Every row gives one point. To make a cloud, some directions were put in groups of two or more. Within a group, all points are equally far from the middle, so they leave a hole (a ring in 2 directions, a hollow ball in 3). The other directions are filled evenly. Then the cloud was stretched, turned, moved and blurred a little. Count the holes, and give their numbers of directions, smallest first.

Cloud (21 x 3):
[[ -9 -21   8]
 [ 28 -30  -1]
 [-20 -21  -4]
 [-33 -15  23]
 [ 11 -44 -25]
 [ 27 -57 -16]
 [ -2  37 -17]
 [-24 -22  -7]
 [-26 -24 -28]
 [ -5 -16 -60]
 [-24 -10 -40]
 [-24  45   1]
 [-39   2 -43]
 [ 10  30 -18]
 [-27  47 -17]
 [  3 -43  17]
 [ 30   3 -12]
 [-11  17 -20]
 [ 30 -27   6]
 [-28  31   6]
 [-19  42 -33]]
Holes: 0

Cloud:
[[ -9 -24 -17  -1 -14 -12]
 [ 36 -12   4   9  34   4]
 [-13  24  14 -20  15  18]
 [-12   0 -10 -24  25  10]
 [ 25  10 -12  21  15  45]
 [ 11   7  14  -5  29 -12]
 [-27   1   5  11  -7  -3]
 [ 23  11   6 -35  28   5]
 [ 28 -33 -15   8   9  26]
 [ -1 -29 -15   7 -12  28]
 [  4 -26 -31 -18  13   1]
 [ 23 -33  -9  21  12  38]
 [-14   5  18   8  31   1]
 [  9  19  10 -41 -15 -37]
 [ 18  28 -12 -42  19  29]
 [ 23   4 -16 -12 -35  23]
 [ -8   1  30   5  60  18]
 [ 13 -40 -13  11   0  14]
 [  9 -50  -7  14  11 -17]
 [-21 -23   7  -2  -2  10]
 [ 10   2  38 -16  15   7]
 [ 18 -36  -6 -25 -14   3]
 [  8 -41 -22  20   3  -2]
 [-28 -24  24  17  -5 -22]
 [ 35   1 -19  -4  14  35]
 [  6 -41  -3  -4 -12  -4]
 [ 34 -33  -7  18  18  18]
 [ -7  -3 -25 -32  10  -3]
 [ -8 -12 -23   5   5 -13]
 [ -6  21  21 -38  -7 -17]
 [ 28  -5  18 -38   6 -24]
 [ 23  -6  21   0  35 -23]
 [ 32 -32   8 -33 -27 -41]
 [ 10 -23 -34 -29 -35   2]
 [-22  23  17   2   0  13]
 [ 14 -46  -9 -28  11 -12]
 [-22 -15   5  20  -2 -13]
 [  9 -44   5  13  -9   1]
 [ 39 -33  -3 -19  22   6]
 [-22  13  -7  25 -16 -13]
 [ 32 -26 -15  -6 -22 -11]
 [ 14  -5  20  11  36 -37]
 [-17 -10 -23  25 -13   8]
 [ 34  -9  10 -18   8 -35]
 [  9   5  33 -14   0  19]
 [ 31 -28  16 -23 -12 -28]
 [ 34  -7 -21 -20 -34 -13]
 [  5 -34 -19 -14  16  16]]
Holes: 1 (2)
